Each row is a point. To make a cloud, some directions were put in groups of two or more. Within a group, all points are equally far from the middle, so they leave a hole (a ring in 2 directions, a hollow ball in 3). The other directions are filled evenly. Then the cloud was stretched, turned, moved and blurred a little. Count the holes, and give their numbers of directions, smallest first.
In the rows, zero is written as 128.

Cloud (14 x 2)
[[129 137]
 [123 111]
 [125  87]
 [119 130]
 [ 82 110]
 [166 183]
 [130 111]
 [114 143]
 [175  95]
 [151 157]
 [102 169]
 [ 77 107]
 [ 91 129]
 [136  95]]
Holes: 0

Cloud (21 x 3)
[[106 176 117]
 [113 170 168]
 [103  97 155]
 [137 135  89]
 [150 133  95]
 [103 124 178]
 [112 158  97]
 [138 142  91]
 [160 144 157]
 [134 178 124]
 [160 155 154]
 [ 93 104 157]
 [ 89 165 119]
 [138 103 101]
 [ 83 159 121]
 [154 129  99]
 [ 80 109 139]
 [109 167 172]
 [163 114 134]
 [145 173 124]
 [120 147  90]]
Holes: 1 (3)

Cloud (19 x 3)
[[ 97 107 157]
 [ 78 146 122]
 [123 179 129]
 [160 154 145]
 [165 149 132]
 [ 87 141  96]
 [147 108 101]
 [115 171 149]
 [107 148  84]
 [ 76 128 131]
 [ 87 104 138]
 [102  93 142]
 [148 169 111]
 [104 112 165]
 [ 81 149 112]
 [ 82 114 114]
 [150 155  97]
 [155 166 122]
 [121 179 122]]
Holes: 1 (3)

Cloud (32 x 4)
[[101 159 103 127]
 [ 86 109  90 130]
 [157 119 118 107]
 [154 129  98 156]
 [116  88 128 182]
 [ 84 131 110 105]
 [116 153 133  98]
 [111  93  86 135]
 [140 158 104 132]
 [ 86 145 152 169]
 [157 114 129 105]
 [ 89  84 158 137]
 [151 119 162 165]
 [157 118 125 106]
 [ 99  94 118 180]
 [ 87 152 112 163]
 [139 154 114 110]
 [130 158 137 174]
 [154 137 100 153]
 [ 84  93 148 113]
 [151 112 165 158]
 [105 144 174 127]
 [100  77 156 134]
 [ 82 121 108 108]
 [117 153 164 164]
 [149 125 161 166]
 [109 152 168 159]
 [149 142 128 176]
 [ 85 136 167 155]
 [ 76 128 124 174]
 [ 82  95 157 155]
 [ 84 149 114 165]]
Holes: 2 (2, 2)

Cloud (46 x 6)
[[ 99  96 114  96 115 128]
 [ 90 167 113  65 103 155]
 [136 170 130  80 159 116]
 [129  92 137 111 161  98]
 [112 147  89 107 125 126]
 [165 110 126  75 143 141]
 [170 163 158 114 172 130]
 [111 101 153  82 157  92]
 [128 153  76  93 146 135]
 [111 118 156 134 120 107]
 [150 150 112  98 115 117]
 [154 167 129 149  94 108]
 [126 108 180 151 114  92]
 [ 93 113 159 110  86  85]
 [116 159 123  99 132 116]
 [107 102 119 107 103 146]
 [123 155 159 144 173 116]
 [165 183  92  95 148 100]
 [159 116 137 160 118  96]
 [136 172 153  85  96 103]
 [132  94 121 118 121 100]
 [135 164 136 145  95 152]
 [167 100 121 136 149 123]
 [128  94 136 136 156 169]
 [147 118  94 135  78 169]
 [163 132  81  99  75 154]
 [ 97 170 114  77 142 164]
 [125 170  86 124  86 181]
 [132 145  78  93 162  80]
 [ 86 107  86 112 103 158]
 [142 175 124 155 118 158]
 [174 130  89 107 122 110]
 [164 108 138  97 149 143]
 [ 95 119 135  69 135 159]
 [142 134 142 149 139 104]
 [ 83 111 146  62 118 152]
 [ 96  84  98  79 142 157]
 [123 162 152  95 110 122]
 [123 103 140  82 154  93]
 [104 163 137  82 148 129]
 [121  94  77  95 152 136]
 [138 114 101 102 130 121]
 [106 126 110  92 176 118]
 [104 144 119  91 177 131]
 [ 85 101 108 110  98 158]
 [107 106 155 160 157  88]]
Holes: 0

Cloud (73 x 8)
[[139 151 106 160 127 113 135  57]
 [ 80 151  88 163 147 115 147  88]
 [151 105 139 179 142 116 135 160]
 [160  96 144 154  96 105 132 156]
 [100  81 110 145  86 148 148  99]
 [ 87 174 154 121 148 138 123 145]
 [ 96 145 149 151  79 138 154 136]
 [ 81 143  95 152 107 112 167  96]
 [101 150 118  99 108 113  76  90]
 [181 104  83 140 139 133 115 141]
 [106 102 114 155  91 145  76 108]
 [145 108 176 131 135 147 151 134]
 [115 108 135 116 173 140 124 170]
 [121 157 139 171 145  96 154  78]
 [ 88 111 125 118 193 117 129 137]
 [119 152  79 129  90 143 158 126]
 [126  81 105 169 134 157 147  97]
 [ 75 110  96 154 115  87 163 133]
 [113 149 131  83  83 133 123 113]
 [110 158 101 135  88 101 166 112]
 [159  97  87 133 111  78 122 104]
 [112  85 143 146 121  72 150  89]
 [157 155 117 101 146 156 145 103]
 [160 168 119 119 150 156  88 121]
 [ 74 114 108 104 152 101 145 159]
 [ 90  78 134 153 148 109  97  84]
 [ 89 120 103 119 179 163 132 120]
 [119  81 146 145 115  70 108 106]
 [124 143 121 155  60 129 129 133]
 [102 136 122  95  79 153 108 130]
 [137 142 174 172 136  88 107 128]
 [167  83  94 140 100 122 152 108]
 [126 137 153 133  98 147 146  65]
 [139 133 161 179 161 108 122  86]
 [ 53 139 135 115 150 132 129  99]
 [164 130 101 161 164  89 100 106]
 [ 73 154 102 165 139 100 156 131]
 [182 133 105 120 157 132  96 139]
 [121 106 125 159 151  70 161  94]
 [ 95 114  64 117  97 101 134 139]
 [ 80 159 141 170 114  96 155 109]
 [ 59 138 153 163 146 117 100 115]
 [170 166 111 162 126 151 140 127]
 [179 134 116 156 138 141 161 125]
 [144 151 174 153 116 126  90 139]
 [100  96 107 101 152  79  93 134]
 [ 91 149  75 111 123 129 144  88]
 [ 93  96 108 169 129  69 127 140]
 [121  84 132 119 124 179 121 138]
 [122 101  91 159  89 147 148 153]
 [159 106 138 106 131 118  72 125]
 [104 159 174 159 113  98 153 121]
 [141 151 148 164  82 119  98 137]
 [108 164 169 138 126 108  79 133]
 [164 175 103 133 132 147 110 146]
 [ 82 118  79 114 139 126 170 126]
 [113 135 135 114  71 136  91  98]
 [ 81 144 140 114 128 166 139 147]
 [106 115 135 145 119 173  89 151]
 [135  89  94 138  99  90 154 158]
 [ 68 147 126 128 157 114  77 135]
 [137 107 158 120 143 135 130  61]
 [115 168  97 149 118  71 106 107]
 [108  89  92 149  98 136 174 124]
 [123  77 149 134 115 156 157 137]
 [ 95 165 108 126 142 117  76 158]
 [124 169  97 111  94  99 125 148]
 [101 110 124 116  79 160 100 137]
 [124  85  93 102 145 122  73 114]
 [130 124 171 142 152 129 137  66]
 [117  86 121 100 111 167 124 149]
 [ 87 126  75 133 122  83 112 155]
 [135 156 134 106 144  75 100 145]]
Holes: 3 (2, 2, 4)

Cloud (78 x 8)
[[127 161 158 126 105  80  84 103]
 [111  89  91 134 138 159 147  89]
 [136 199 132 128 121 125  91 142]
 [ 74 159 155 118 137 138 148 136]
 [133  73  97 136 114 148 140 112]
 [123 153 133 109 147 185 101 113]
 [144  98 165 125 187 127 105 172]
 [150 154  91 104 112 145 152 159]
 [135 176  80 139 130 123 154 113]
 [136 171 120 173 143 153 130 143]
 [196 104 121 150 140 138 109 126]
 [103 123  97 146  94  77 155 143]
 [147 122 109 172 175 120 127 119]
 [125 138 116 148 128 173 129 204]
 [129 185 114 108 157 151 125 102]
 [169 121 131 116 111 101 149  99]
 [ 84 118  57 110 142 132  97 166]
 [176 125  97 161  90 126 177 149]
 [148 125 101 168 112  96  79 109]
 [123 182 100 128 101 143 120 138]
 [118  93 139 127 158 124 130 125]
 [ 86 112 123 100 147 131  94 118]
 [116 136 113 125  78  99  99 172]
 [147 130  97 154 119  80 141 146]
 [118 130  67 121  80  91 137 107]
 [114 145  84 166 115 159 159 103]
 [166 156 145 118 172 129 172 142]
 [ 77 137 129 118 135  92 145 142]
 [169  90  77 146  97 136 122 144]
 [131 112 104  92 131 127  99 107]
 [162 172 161 131 107 113 171 113]
 [154 147 105 116 133  90 148 127]
 [180 139  97 135  79 138 158 182]
 [117 100 122 135 157 142  68 116]
 [156 170 113 140 148  72 159 114]
 [ 94 137 161 124 143 170 156 135]
 [167 193 162 122 147 125 111 179]
 [114 139 146 176 167 129  99 178]
 [187 103  89 144 106 121 152 184]
 [ 93 174 160 120 158 142 101 121]
 [174 135 146 119 143 173 123 134]
 [125 130  83 100 106 100 124 106]
 [166 183 119 106 158 145 119 147]
 [122 136 123 141 157 175 150  88]
 [125 140 177 135 139 150  92 135]
 [138  81 178 124  84 116 137 171]
 [145  95 139 104 112  94 164 160]
 [150 120 165 118 124 170 162 163]
 [103 150 157 117 124 104 108 137]
 [185 119 153 157 159 115 153 107]
 [128 160  74 137 112 162 132 144]
 [ 86  90 134 148  88 131 111 101]
 [133 131 113 178 200 106 147 149]
 [132 142  82 145 157 160 165 172]
 [107 100 140 101 147 106 159 176]
 [179 147 123 161 142 170 105 146]
 [117 187 166 129 125 120 113 108]
 [172 132 139 110 130  79 107 175]
 [138 140  88 113 152 145 185 192]
 [144 171 114 115 156 123 155 110]
 [ 90 140 101 109  67 110  94 142]
 [100 122 189 152 159 129 138 146]
 [165 139  96 143 137  99 168 164]
 [132 147 153 145 170 161 165 104]
 [102  89  56 133 110 141 105 146]
 [ 93 174 125 125 148 136 116 185]
 [111  94 102 151 114 133  81 123]
 [147 129 193 172 101 115 119 123]
 [118  98  82 133 157 182 133 107]
 [145 133 110 105  89  82  97 127]
 [130 131 144 158 137 172  95 173]
 [114 138  94 105 168 111 151 145]
 [149  99  77 139  93 108 135 164]
 [171 149 140 123 150 108 160 107]
 [135 124 193 154 136 124 111 144]
 [122  91 123 117 144 138 189 119]
 [128  98 130 118 139 125  98 108]
 [ 86 128  84 114 140 109 125 161]]
Holes: 2 (2, 2)

Cloud (104 x 9)
[[142 124 128 134  87  95 162 142 139]
 [ 99 180 129 127 144 114 165 166 146]
 [128 139 112  77 124  86  83 157 160]
 [147  98 149 107 148 122  80 172 157]
 [167 110 134 129 144 145  96 181 178]
 [151 164 148 145 158  85 142 138 111]
 [116 179 139 150 151  95  82 129 110]
 [154 109 129 130 138  91  61 148 122]
 [100 121 121 121 163 148  87 120 188]
 [121 124 122  76  96 111 121 101 153]
 [120 121  97 148 117 109 120 204 138]
 [125 181 154 149 101 154 102 182 156]
 [119 136  89 136  77 109 116 142 177]
 [178 141 118 146 103  88 144 130 155]
 [168 126 148 124 173 149  93 112 108]
 [ 94 164 137 100 123 150 129 177 167]
 [128 108 114  95 133 109  54 156 153]
 [108 140 142 149 110 120 113  79 119]
 [155 117 131 151 184 122 109 137 111]
 [145 102 166 133 128 141  60 143 152]
 [152 158  98 134 156 140  89 193 153]
 [157 162 134  84 111 130  85 161 107]
 [130 123 154 119 113  96 117  88 166]
 [ 96 151 160 140 109 117 147 175 116]
 [162 104 132 118 139 155  72 150 110]
 [112 100 116 120 156 114  73  99 130]
 [107 134  75 152 106 139 126 124 152]
 [167 144 130 163  99  86  93 165 165]
 [115 127 124  70 121 144 125 151 176]
 [126 106 162 134 111 150 108 172 172]
 [163 190 129 123 153 127 155 150 153]
 [152 181  84 115 118  91 149 149 134]
 [124 164 122  91 120 151  82  85 175]
 [162 136 162 124 143 139 144 182 153]
 [134 136 184 118  95 127 131 155 144]
 [136 165 154 139 149  86 125 109 100]
 [173 140 106  95 110 164 115 115 107]
 [ 99 132 112 102 149 146  53 114 156]
 [190 129 105 112 156 122 122 103 149]
 [123 151 120  64 111 142 106 160 168]
 [124 101 118 106 111 153  71 164 163]
 [137 112 137 111 119 136 158 164 106]
 [164 134 123 165 151 137 100 195 149]
 [148 163 142 140 167 134 156 105 153]
 [162 174 102 136 145 157 116 136 185]
 [ 80 145 121 141 137 163  99 171 146]
 [100 129  89 137 156 119  98 181 168]
 [106 165 151 109 136 151  85 108  97]
 [104 150  87 144 108  96 108 172 179]
 [149 124  65 142 149 131 102 130 166]
 [118 128 117  76 152 122 135 147 177]
 [125 161 152 139 185 109  92 136 117]
 [122 147 100  85 152 164  92  86 146]
 [ 93 150 138 157 148  84 122 160 116]
 [ 99 124  81 155 134 150 114 146 156]
 [149 141 101 131  95  81 132 186 148]
 [110 131 116 105 159 105 158 167 152]
 [126 195 107 119 108 125 146 185 141]
 [104 181 155 143 116 136 128 170 102]
 [149 176 137  88 100 155  97 147 175]
 [ 98 169 141 136 158  98  91 155 176]
 [107 132 115  93 121 156 110 164 190]
 [171 163 115 106 134  94  90 157 177]
 [122 141 144 153 168 122 152 163 107]
 [164 112 113 126  91 143 113 106 113]
 [158 133 167 142 121 103  68 134 173]
 [ 99 157 109 119  92  85 141 145 165]
 [117 175 128  84  84 140 113 126 168]
 [ 82 156 113 157 125  99 114 178 165]
 [159 184 151 124 117  97 114 103 164]
 [166 164 104 117 162 132  76  92 125]
 [ 90 133  99 138 141 127 136 171 107]
 [157 135 171 113  95 101 131 121 131]
 [138 143 150 169 118  97 100 143  90]
 [134 132 103  65 137 148 124 111 169]
 [109 165 110 126  99 159  64 137 131]
 [172 134 167 109 106 140 119  98 144]
 [141 156 115 105 111 144  59 150 106]
 [134 165 138 118 141 166  49 132 153]
 [150 170 132  99 125 171  94  84 146]
 [123 125 102 130 125  86 157 113 118]
 [127 196 106 133 159 103 133 123 108]
 [107 136 103 131 167 110 141  91 136]
 [147 127 179 116 147 101  91 154 160]
 [ 98 127 137 121 106 152  93  86 150]
 [140 119 141 131 142  69 120 166 154]
 [ 93 148 125 131 151  77 128 131 108]
 [141 155  92  85 163 117 121 177 139]
 [110 119 112 104 163 145 101  83 166]
 [126 106 166  89 138 118 108 162 147]
 [143 156 170 105 159 123  97 112 101]
 [135 162 102 111 101 119  76 145  93]
 [136 144  88 109  97 160 134 147 175]
 [137 110  88 127 139 148 160 126 130]
 [155 167  95 131 139 122  65  95 147]
 [180 165 123 152 119  96 142 150 167]
 [169 124 145 135 158 174 108 107 125]
 [160 169  93 104 136 126 149 178 155]
 [137 175 126 175 113 161  93 169 136]
 [118 143  94 117 106 118  47 121 148]
 [171 178  97 125 149 151 143 121 155]
 [165 188 118 107 166 106 131 142 127]
 [166 125 110 161  99 107 148 123 151]
 [ 96 169  93 159 103 114  88 141 164]]
Holes: 3 (3, 3, 3)

Cloud (92 x 9)
[[107  62  70 124 101 134 134 137 120]
 [136 110 133  76 120 100 124 161  88]
 [132 131 170 103 112  99 169  79 158]
 [171 119 157 101  73 135 143 107 126]
 [113 164  87 123 147  93 144 166  92]
 [130 150  95 161 101 143 180 100 118]
 [150 104 135 118 185  73 158 103 106]
 [ 89  78 184  94 103 113 113 120 118]
 [118 147 145 120 113 105 149 109  64]
 [105  96 178 114  81 138 107 127 136]
 [153  99  90 119  98 104 116 167 132]
 [150 131 125 147 173 124 104 134  79]
 [125 114 115 118 117 185  92 157  83]
 [114 155 130 122 133  98 175  97  77]
 [118 197 161  96 138 107 141 119 113]
 [113 113 170 158 156 123 144 153  89]
 [133 109 180 152 177 154 133 148 145]
 [ 76 149 146 115 149 102 137 141 119]
 [133 118 172  79 107  80 144  91 128]
 [125 151  56 119 109 141 139 154 104]
 [126 124  93 128 114 117 159  53 109]
 [113 106 126  85 154  95 155 149 135]
 [115 169  81  95  97 128 143  77 108]
 [137  83  97 144 160 167 168 121 168]
 [137  65 122 121 129 192 115 117 125]
 [154 125 112 141 157 132  91 144  79]
 [108  77  87 122 148 168 117 103 138]
 [135 145 124 110 199  91 122 113 103]
 [150 117 105  71 111 146 116  92  99]
 [168 111  98 138 156  96 113 150  89]
 [128  97  62 124 125 125 169 136 152]
 [151 114 134 166 164 112 123 150  97]
 [160 142 104 152 186 107 195 127 126]
 [123 185 124 101 132 101 133 157  82]
 [132  71 133 129 134 186 112 141 100]
 [140 137  95  97 172  80 143 126  86]
 [154 111 106 165 120  94 156 137 131]
 [127 116 119 112 168  98 138 114 168]
 [150 110  67 119 122  94 120  98  93]
 [148 154 177  81 124 106 157 121  88]
 [153 169 158  90 103 125 145  82 148]
 [118 103 129 133  93 102 131 170 141]
 [145 116 159 103 195 135 159 121 128]
 [ 98 135 145  84 154  72 151  94 106]
 [111 137 131 139 200 164 136 139 129]
 [118 150 162 117 104  95 119 143  85]
 [132 138 138 125 131 164 107 162 154]
 [149 125 116 108 158 173 161  81 121]
 [148 155 163 111 146 140 198 104 113]
 [104  90 157 137  90 140 140 122 166]
 [107 108 147 162 196 147 153 158 128]
 [133 126 113 128 137  94 204  93 159]
 [144  87 106 111  99 104 116 168 140]
 [ 98 132 152  92 109 190 102 100 104]
 [ 82 138 139 112 134 125 136 168 133]
 [104  74 145 118  74 141 131 110 159]
 [136 138 167 164 176 127 138 120 130]
 [150 125  92 148 150 124 128  74 138]
 [145 125 116 148 180 109 113 175  91]
 [131 178 109  88 148 137 154  97 142]
 [101  95 151  89 130 122  89 168 106]
 [162 168  56 119 110 130 140 124 131]
 [129 115  77  80 128 126 136  97 106]
 [ 96  63 103 126 108 114 112 153  95]
 [118 108 132 147  67 156 123 121 108]
 [ 75 132  95 111 118 156 117 133 119]
 [115  98  98 177 144 136 152 154 163]
 [142  84 146 160  98 142 129 133 109]
 [105 124  99 158 134 150 137  78 109]
 [121 142 129  73 131 105 168 127 120]
 [147 130  97 111 116 160 154 160 147]
 [189 145 150 124 106 138 136 130 115]
 [ 99 138 140 144 105 128 144 132 156]
 [115 165 122  95  87 131 132  75  79]
 [102 143 169 137 136 131 136 114  74]
 [107 155  64 111 140 120 144  81 116]
 [130 139 153  93 105  88 139  79 142]
 [148 129 119 125  78 131 186  84 144]
 [110 114  80 168 159 133 155 170 147]
 [150 155 172 135 177 153 150  95 154]
 [113 115 111 126  92 131 190 134 143]
 [122  56 115 158 133 139 112 143 101]
 [166 194 139 106 149 115 139 140 104]
 [ 86  91 125 126 112 127 166 148 105]
 [137  86 127 115  75  95 136 145 132]
 [132 110 144 153  72 174 143 133 141]
 [ 88 134 128  99 155 153 115 155 117]
 [133 101  96 125 169 138 161 116 176]
 [ 97  94 144 142 163 125 188 118 169]
 [ 97 147 130 152 140 102 169 158 113]
 [126 124 126 141 178 116 120  93  83]
 [129  77 125 127 147 144  76 150 123]]
Holes: 3 (3, 3, 3)
